Every row gives one point. The points of each table are mixes of a few directions, plus a little noise. Count the directions of each table, and those that both share. Where both have some left over, give the other angles between the two spaces (their principal angles), to ten degrees, smallest first.

First:
[[ 0.3 -0.3 -1.0]
 [-2.1  1.8  7.0]
 [ 2.2 -1.9 -7.2]
 [ 0.3 -0.3 -1.1]
 [-0.7  0.6  2.2]]
Second, 5 rows:
[[ 0.5 -0.4 -1.7]
 [ 0.8 -0.7 -2.6]
 [ 0.8 -0.6 -2.5]
 [ 0.8 -0.7 -2.6]
 [-2.8  2.4  9.3]]
Directions: first 1, second 1, shared 1

First (8 x 4):
[[ 0.3  3.9 -0.9  5.4]
 [-1.7 -4.5  1.2 -2.9]
 [ 1.0  2.1 -0.5  0.8]
 [ 2.9  5.8 -1.6  1.6]
 [-2.2 -4.9  1.3 -2.3]
 [ 0.0  3.2 -0.7  5.2]
 [ 1.1 -0.4  0.0 -3.7]
 [-1.5 -5.1  1.3 -4.2]]
Second:
[[ 4.0  3.9 -1.3 -4.4]
 [-1.9  1.1  0.0  6.8]
 [ 0.6 -1.6  0.2 -4.3]
 [-3.4 -3.7  1.2  3.2]
 [-1.8  0.4  0.2  5.5]
 [ 2.0 -0.3 -0.2 -5.9]
 [ 0.5  0.1 -0.1 -1.0]]
Directions: first 2, second 2, shared 2

First, 9 rows:
[[ 2.1  1.4  3.3  0.9 -2.1 -1.2]
 [-4.4 -3.0 -6.9 -1.9  4.3  2.4]
 [ 1.1  0.7  1.7  0.5 -1.1 -0.6]
 [ 1.6  1.1  2.5  0.7 -1.6 -0.9]
 [-4.3 -2.9 -6.8 -1.8  4.2  2.4]
 [ 0.2  0.1  0.3  0.1 -0.2 -0.1]
 [-3.5 -2.4 -5.4 -1.5  3.4  1.9]
 [ 3.6  2.4  5.6  1.5 -3.5 -2.0]
 [ 3.6  2.5  5.6  1.5 -3.5 -2.0]]
Second (6 x 6):
[[ 0.7  3.3  1.3 -1.1 -1.3  3.1]
 [-5.3 -2.2  3.4  1.4  3.5 -0.6]
 [ 2.6 -1.7 -0.6 -1.1 -3.2 -4.1]
 [-2.0 -6.1 -2.3  0.4 -1.6 -2.2]
 [ 6.7  5.1 -4.7 -0.1  0.3  1.4]
 [-2.8  1.6  2.8  0.5  2.4  2.4]]
Directions: first 1, second 4, shared 0; angles 30

First:
[[ 1.6 -4.8 -0.1 -0.7 -3.7 -1.2 -1.9 -1.6]
 [ 0.3  7.4  0.3  2.3 -1.2 -1.8  1.5  0.6]
 [ 1.9 -2.7 -0.6  2.7  3.7  4.2  7.1  0.1]
 [-1.1  0.7 -2.4 -4.9  4.5 -5.5  2.2 -1.9]
 [-2.4  3.7  1.3 -1.1 -1.4  0.8 -3.9  1.2]
 [ 0.4 -3.7 -0.7  1.9  1.5 -3.3 -5.3  1.0]
 [-0.7 -0.5  2.2 -0.1 -3.4  6.7  0.3  0.5]]
Second, 9 rows:
[[ 0.9  0.4 -0.9 -0.7 -0.7 -0.7 -1.1 -0.7]
 [ 4.0  2.1 -4.4 -3.2 -3.3 -2.9 -4.9 -3.5]
 [ 5.2  2.8 -5.8 -4.1 -4.3 -3.8 -6.4 -4.5]
 [ 2.6  1.4 -2.8 -2.1 -2.1 -1.9 -3.1 -2.2]
 [ 0.0 -0.1  0.1  0.1  0.1  0.1  0.1  0.1]
 [-2.6 -1.4  2.8  2.0  2.1  1.8  3.1  2.2]
 [-3.5 -1.9  4.0  2.9  2.9  2.6  4.4  3.1]
 [-3.9 -2.0  4.3  3.1  3.2  2.8  4.7  3.3]
 [-2.6 -1.3  2.9  2.1  2.1  1.9  3.1  2.2]]
Directions: first 5, second 1, shared 0; angles 40

First:
[[ 1.4 -0.6 -1.7  0.7  1.5 -0.6 -0.3  1.0 -1.6]
 [-2.3  0.0  1.8 -0.3 -1.1 -0.5  1.9 -0.8  1.5]
 [ 5.0  0.1 -3.9  0.7  2.2  1.0 -4.2  1.7 -3.2]
 [-5.6 -3.2  1.6  1.3  1.5 -5.3  8.7  0.4  0.3]
 [-0.6  2.6  2.8 -1.9 -3.7  3.4 -2.9 -2.2  3.2]
 [ 0.3 -2.7 -2.6  1.9  3.6 -3.6  3.4  2.1 -3.0]
 [ 1.9  3.9  1.9 -2.4 -4.2  5.5 -6.7 -2.2  2.9]]
Second:
[[-1.6 -1.9  3.9 -0.1 -1.3  1.8 -1.4 -1.1  2.5]
 [-2.8 -5.5  6.6  0.8 -0.7  2.1 -1.6 -1.2  3.5]
 [ 1.3  5.5 -2.2 -2.0 -2.4  1.2 -1.1 -0.8  0.1]
 [-3.9 -1.8  5.2 -0.4 -2.1  1.0  0.9 -1.8  3.7]
 [ 0.8 -0.4 -5.6  1.7  4.1 -5.4  5.5  2.7 -4.7]
 [ 3.3  0.0 -5.3  1.3  3.4 -2.3  0.6  2.4 -4.3]
 [ 2.8  4.0 -2.6 -1.3 -1.1  1.6 -2.8 -0.2 -0.8]]
Directions: first 2, second 3, shared 2

First (11 x 11):
[[-0.3 -2.0  1.0  3.1 -0.7 -0.2  0.5 -0.9  1.7 -1.6  3.3]
 [ 2.4  1.0 -0.1 -5.5  1.8  1.1  1.7  2.7 -1.1  0.9 -4.2]
 [ 0.5  1.6 -0.4 -1.5 -2.2 -0.3  3.2 -2.0 -1.0 -0.8 -3.4]
 [-0.2 -2.6  3.5  1.0 -2.5  0.5 -6.9  3.4 -3.4 -0.3  4.7]
 [ 5.1  2.4 -0.1 -2.5 -1.7  2.7  6.1 -0.8  1.0  0.2 -1.9]
 [-3.8  1.1 -2.9  1.3  1.6 -2.7  2.6 -3.9  1.4 -0.4 -3.3]
 [-1.4  1.6 -2.0  3.0 -1.1 -0.9  3.6 -4.8  2.1 -0.4 -0.7]
 [ 5.8  3.4 -0.5 -3.8  0.6  4.7 -1.9  4.3 -1.1  4.8  0.6]
 [-7.1 -1.6 -0.8  4.1 -0.1 -4.3 -4.1 -2.8 -0.9 -1.2  0.3]
 [ 0.0 -5.1  3.9  0.3  2.1  0.6 -9.2  7.4 -1.7  0.2  6.5]
 [-1.0  0.0 -1.7  0.5  2.2 -1.2  4.8 -2.6  2.9 -1.1 -2.1]]
Second:
[[ 6.1 -1.4 -3.2  1.7 -3.7 -5.1 -5.4 -1.2  1.6 -5.5 -0.2]
 [ 3.1  2.2 -5.2 -7.3  6.4 -1.7  6.8  0.4  1.7  0.4  0.1]
 [ 0.0 -2.4  2.5  3.7 -4.1 -0.9 -0.1  0.3 -0.5 -1.9 -0.1]
 [ 3.3  2.5 -5.0 -3.1  2.6 -1.5 -6.0 -1.6  1.4 -0.5  0.1]
 [-8.3  1.0  5.7  2.1  0.7  6.7 -0.6  0.5 -2.5  5.9  0.2]
 [-2.2 -1.8  3.6  3.6 -3.2  1.1  0.2  0.5 -1.1  0.0  0.0]
 [-2.3 -1.2  3.1  2.6 -2.2  1.3  0.6  0.5 -0.9  0.5 -0.1]
 [-0.5  2.2 -1.9 -3.3  3.8  1.3  0.1 -0.3  0.3  2.1  0.1]
 [ 0.8 -1.1  0.3 -0.3 -0.3 -1.1  4.4  0.8  0.2 -1.0 -0.1]]
Directions: first 5, second 3, shared 0; angles 30, 30, 90

First (8 x 12):
[[ -0.1  -0.3  -0.5   0.5   0.5   1.4  -0.7  -0.8  -0.4   1.2   0.0   0.9]
 [ -0.2  -0.7  -1.2   1.3   1.2   3.7  -1.7  -2.0  -0.9   3.0  -0.1   2.3]
 [  0.1   0.1   0.3  -0.3  -0.3  -0.9   0.4   0.5   0.2  -0.7   0.0  -0.6]
 [ -0.4  -1.5  -2.5   2.7   2.6   7.8  -3.6  -4.3  -2.0   6.4  -0.2   4.9]
 [  0.0   0.1   0.3  -0.3  -0.3  -0.8   0.4   0.5   0.2  -0.7   0.0  -0.5]
 [  0.8   2.5   4.4  -4.6  -4.6 -13.6   6.2   7.5   3.4 -11.1   0.4  -8.5]
 [ -0.1  -0.4  -0.6   0.7   0.7   2.0  -0.9  -1.1  -0.5   1.6  -0.1   1.2]
 [  0.0   0.0  -0.1   0.1   0.1   0.3  -0.2  -0.2  -0.1   0.3   0.0   0.2]]
Second, 11 rows:
[[  3.3  -0.5   0.2   0.3   2.6   1.0  -0.8  -0.9   0.2   0.0   0.3   0.8]
 [  3.5  -2.2   1.6  -1.8   3.3  -2.2  -0.4   1.3   0.8  -2.9   1.9   0.7]
 [ -1.0  -1.8  -0.2  -2.3  -0.8  -3.0  -3.3   1.9   2.4  -1.7   1.0   0.4]
 [ -0.3   3.2   0.2   2.3  -1.4   1.7   4.7  -1.3  -2.3   1.0  -1.8  -2.2]
 [  2.4   1.8   1.4   0.5   0.4  -1.1   3.6   0.3  -0.7  -1.8  -0.5  -2.3]
 [-11.7  -4.0  -2.7  -4.3  -7.2  -4.2  -8.1   3.8   3.8   0.6   1.5   2.3]
 [ -2.1   6.6  -1.3   3.0  -5.7   0.8   3.8  -1.2  -0.5   1.5  -4.3  -5.4]
 [  5.8   1.0   1.8   0.2   3.0  -1.1   2.5   0.0   0.1  -2.6   0.0  -1.6]
 [  1.3  -1.6  -0.6  -0.1   2.1   1.5  -2.7  -0.8   0.5   1.0   0.7   2.1]
 [  6.0   0.3  -1.8   3.2   5.1   6.9  -3.4  -4.8  -0.5   4.5  -1.1   2.8]
 [ -7.0  -2.9   1.3  -1.2  -1.4   0.0   3.8   1.6  -3.8   0.2   2.4   2.4]]
Directions: first 1, second 4, shared 1
